Every row gives one point. Any point is a mix of the corners, with weights that add up to 1. It lies inside the corners' shape when no weight is negative. Is each point inside? If not, which corners have a negative weight?

Corners:
(1): [0.67 0.06]
(2): [-0.37  0.26]
(3): [-0.19 -0.46]
Points:
[-0.49 -0.38] => outside (1)
[ 0.12 -0.34] => outside (2)
[ 0.22 -0.16] => inside
[0.59 0.05] => inside

Corners:
(1): [ 0.02 -0.37  0.20 -0.56 -0.43 -0.42]
(2): [ 0.29 -0.39  0.58 -0.30 -0.51  0.19]
(3): [-0.75  0.48 -0.04  0.61 -0.55  0.53]
(4): [-0.11  0.28 -0.16 -0.13  0.47  0.09]
(5): [ 0.09  0.39 -0.78 -0.13  0.07  0.38]
(6): [ 0.26 -1.16  0.39 -0.27 -0.29 -0.21]
(7): [ 0.20  0.63 -0.21  0.43  0.02 -0.30]
Points:
[-0.27  0.48 -0.51  0.27  0.07  0.40] => outside (1, 2)
[ 0.16 -0.47  0.34 -0.18 -0.36  0.04] => inside
[ 0.02  0.03  0.05 -0.15  0.07  0.10] => inside
[-0.27  0.50  0.12  0.38 -0.79  0.31] => outside (4, 6)
[-0.09  0.01  0.34  0.43 -0.15  0.22] => outside (1, 5)
[ 0.11 -0.34  0.14 -0.22 -0.26 -0.20] => inside
[ 0.22 -0.25  0.39 -0.21 -0.40  0.13] => inside

Corners:
(1): [ 0.79 -0.15 -1.10  0.28  0.06 -0.15  0.21  0.19  0.52 -0.25 -0.22  0.10]
(2): [-0.38 -0.28  0.24 -0.76 -0.07 -0.01 -0.21 -0.57  0.05 -0.14 -0.25  0.71]
(3): [-0.21 -0.52  0.14  0.77  0.08  0.59  0.27 -0.10  0.11  0.46 -0.17 -0.15]
(4): [-0.56 -0.34  0.17  0.42 -0.05  0.80 -0.35  0.05  0.32  0.16  0.27  0.86]
(5): [ 0.35  0.02  0.03  0.26  0.09  0.36 -0.42 -0.31 -0.07 -0.51  0.84 -0.17]
(6): [-0.05 -0.15  0.04  0.42 -0.14  0.89  0.26 -0.28  0.78 -0.17 -0.16 -0.22]
(7): [-0.27  0.38 -0.30  0.29 -0.60 -0.37 -0.44 -0.09  0.68  0.50 -0.09  0.22]
(8): [-0.37  0.87  0.18 -1.97  0.17 -0.03  0.78  0.00 -0.43 -0.04 -0.26 -0.41]
(9): [-0.51  0.05  0.14  0.07 -0.13  0.93 -0.48 -0.35 -0.39 -0.36 -0.18  0.05]
(10): [ 0.14  0.02 -0.17  0.11  0.27  0.23 -0.44 -0.05  0.78  1.01 -0.11 -0.12]
(11): [-0.40  1.07 -0.43  0.56  0.39  0.10  0.56 -0.29  0.57 -0.11 -0.34  0.19]
(12): [ 0.86 -0.42  0.02 -0.16  0.36 -0.52 -0.34  0.89  0.43 -0.24 -0.08 -0.26]
(13): [-0.64 -0.27 -0.24 -0.83  0.21 -0.43 -0.22  0.17  0.70  0.44 -0.15 -0.22]
Points:
[-0.23  0.02  0.01 -0.18 -0.06  0.15 -0.04 -0.12  0.19 -0.06 -0.07  0.20] => outside (10)
[-0.53  0.55  0.16 -0.68 -0.10  0.31  0.03  0.02 -0.18 -0.44 -0.01  0.00] => outside (1, 2, 3, 10)
[-0.23 -0.16  0.08  0.18  0.03  0.27 -0.30 -0.21  0.33  0.05 -0.04  0.30] => outside (1, 8)
[ 0.00  0.14 -0.19  0.11  0.03  0.14 -0.11 -0.06  0.27 -0.08 -0.01  0.03] => inside
[-0.26 -0.03  0.16 -0.13  0.05  0.32 -0.04 -0.15  0.18  0.15 -0.10  0.01] => outside (1)
[-0.24  0.18 -0.07  0.04  0.07  0.31 -0.04 -0.13  0.21 -0.04 -0.01  0.13] => inside
[ 0.12  0.14 -0.05  0.30  0.06  0.39 -0.05 -0.16  0.23 -0.03  0.02  0.10] => outside (13)
[ 0.00 -0.24 -0.07 -0.01  0.23  0.26  0.17  0.02  0.15 -0.16 -0.11 -0.01] => outside (7, 10)
[-0.04  0.09 -0.24 -0.39  0.10  0.05  0.10  0.01  0.32  0.08 -0.13 -0.09] => inside

Corners:
(1): [-0.41  0.25 -0.31  0.47 -0.40 -0.57  0.35 -0.45  0.31  0.59 -0.65  0.26
 -0.90 -0.82 -0.11 -0.57 -0.35 -0.01  0.39 -1.13]
(2): [ 0.22 -0.15 -0.09 -0.05  0.06  0.74  0.51 -0.28  0.25 -0.39  0.29 -0.26
  0.50  0.37 -0.47  0.41 -0.03  0.13 -0.36  0.17]
(3): [-0.16  0.17  0.02  0.20 -0.37 -0.37 -0.68 -0.12 -0.42  0.32 -0.35  0.01
  0.59 -0.55 -0.10  0.11  0.20  0.12  0.51  0.09]
(4): [-0.35  0.39 -0.73 -0.22  0.65 -0.76  0.23  0.09 -1.52 -0.42 -0.23  0.56
 -0.34  0.02 -0.12 -0.54  0.36 -0.13  0.00 -0.98]
(5): [ 0.46  0.17  0.56  0.04 -0.32 -0.04 -0.26 -0.09  0.22 -0.34  0.32  0.10
 -0.18  0.29 -0.03 -0.19 -0.03  0.37  0.32  0.03]
(6): [-0.11  0.17  0.11  0.34 -0.37 -0.18  0.19  0.61  0.31  0.72  0.07  1.02
 -0.17  0.34 -0.11  0.02 -0.93  0.11 -0.26  0.14]
(7): [-0.03 -0.04 -0.36 -0.04  0.49  0.47  0.15 -0.46  0.27 -0.72 -1.18  0.46
 -0.05 -0.17  0.04 -0.65 -0.23  0.93 -0.04  0.14]
(8): [ 0.28 -0.51  0.56 -0.04 -0.86 -0.61 -0.02 -0.23  0.03  0.75 -1.33 -0.22
  0.35  0.53 -0.57 -0.19  0.78  0.23 -0.08  0.54]
(9): [ 0.05  0.24 -0.03 -0.28  0.40  0.24  0.17 -0.50  0.40  0.37 -0.11 -0.52
  0.11  0.00  0.05 -0.43 -0.71 -0.61 -0.15 -0.01]
(10): [-0.18  0.21  0.19  0.07  0.48  0.48 -0.13  0.06 -0.09 -0.34  0.04  0.02
 -0.09 -0.21  0.11  0.28  0.46  0.33 -0.69  0.33]
(11): [ 0.45  0.01 -0.45  0.20  0.82  0.45 -0.17  0.22  0.00  0.59  0.02 -0.29
  0.23 -0.43 -0.09 -0.21 -0.21  0.26  0.29 -0.06]
(12): [ 0.08 -0.06  0.09 -0.29 -0.55 -0.12  0.19  0.35  0.06  0.48  0.12  0.03
 -0.07 -0.48  0.12  0.46  0.14 -0.71  0.44 -0.04]
(13): [ 0.40  0.33  0.42 -0.33 -0.08 -0.04  0.67  0.08 -0.71  0.22 -0.44 -0.71
  0.09  0.38  0.17 -0.13  0.17 -0.22 -0.50 -0.45]
(14): [-0.08  0.07 -0.43  0.35 -0.22  0.26 -0.28 -0.28 -0.63  0.02  0.03 -0.15
 -0.26  0.14  0.40 -0.60  0.73  0.01 -0.09 -0.70]
(15): [ 0.93  0.40  0.17 -0.33 -0.11  0.19 -0.32 -0.29  0.59  0.28 -0.04  0.11
 -0.05 -0.29 -0.25  0.00 -0.61 -0.24 -0.02 -0.64]
(16): [ 0.17 -0.81 -0.13  0.27  0.34 -0.02 -0.59 -0.26  0.30 -0.15 -0.68 -0.50
  0.08 -0.19  0.25 -0.15 -0.56 -0.20 -0.32  0.44]
(17): [ 0.16 -0.29  0.13  0.54 -0.28 -0.38  0.34  0.35  0.43  0.10 -0.74  0.10
  0.31 -0.45 -0.06 -0.23  0.33 -0.18  0.09  0.12]
(18): [ 0.01 -0.28 -0.15 -0.35 -0.16  0.00  0.79 -0.93  0.06 -0.25  0.35  0.68
  0.14  0.16 -0.31 -0.73 -0.36  0.77 -0.44 -0.65]
(19): [ 0.07 -0.25 -0.80  0.41 -0.96 -0.86  0.63  0.28  0.34  0.07 -0.09  0.17
  0.00 -0.42 -0.14  0.07  0.25  0.40 -0.02  0.62]
(20): [-0.41  0.51 -0.18  0.37 -0.43  0.25  0.34  0.32 -0.58  0.21 -0.12  0.01
 -0.39 -0.67 -0.61 -0.82  0.00 -0.19 -0.31  0.44]
(21): [-0.28  0.04  0.41 -0.46 -0.61 -0.62 -0.67  0.77 -0.08  0.54 -0.57 -0.03
  0.26 -0.15 -0.74 -0.18 -0.12  0.15  0.07 -0.20]
Points:
[ 0.12 -0.05 -0.12  0.06 -0.17 -0.06  0.02 -0.15  0.21  0.03 -0.29  0.22
 -0.01 -0.14 -0.19 -0.30 -0.18  0.22  0.09 -0.08] => outside (10, 13)
[ 0.06  0.04 -0.04  0.11 -0.13 -0.09  0.06 -0.02  0.04  0.14 -0.28  0.07
  0.03 -0.04 -0.18 -0.27 -0.08  0.18 -0.12 -0.03] => outside (12)
[ 0.13 -0.30 -0.02  0.28 -0.24  0.18  0.63 -0.42  0.29 -0.05 -0.40 -0.10
 -0.04  0.24 -0.14 -0.56 -0.07  0.45 -0.32  0.23] => outside (3, 4, 10, 12, 15, 21)
[ 0.10 -0.01  0.08  0.03 -0.13  0.05  0.02 -0.09  0.21  0.17 -0.29 -0.06
  0.06 -0.16 -0.07 -0.15 -0.14  0.04 -0.06  0.06] => outside (4)
[ 0.07  0.05  0.02 -0.06 -0.14 -0.01  0.24 -0.14 -0.12  0.05 -0.20  0.06
  0.01 -0.04 -0.16 -0.34 -0.05  0.18 -0.17 -0.15] => inside
[ 0.14  0.19 -0.27  0.06  0.33  0.15  0.13 -0.49 -0.07 -0.20 -0.19 -0.07
  0.02 -0.28 -0.18 -0.68 -0.42  0.06  0.04 -0.84] => outside (6, 8, 10, 12, 19)
[-0.05 -0.05  0.02  0.17 -0.26 -0.02  0.10 -0.03  0.06  0.21 -0.29 -0.06
  0.10 -0.11 -0.12 -0.20  0.03  0.10 -0.06  0.20] => outside (4, 15)
[-0.17  0.09 -0.42  0.22  0.15 -0.22 -0.21  0.20  0.21  0.21 -0.47  0.48
 -0.27 -0.53  0.19 -0.06 -0.35  0.01  0.22 -0.24] => outside (2, 5, 8, 13, 18, 20)
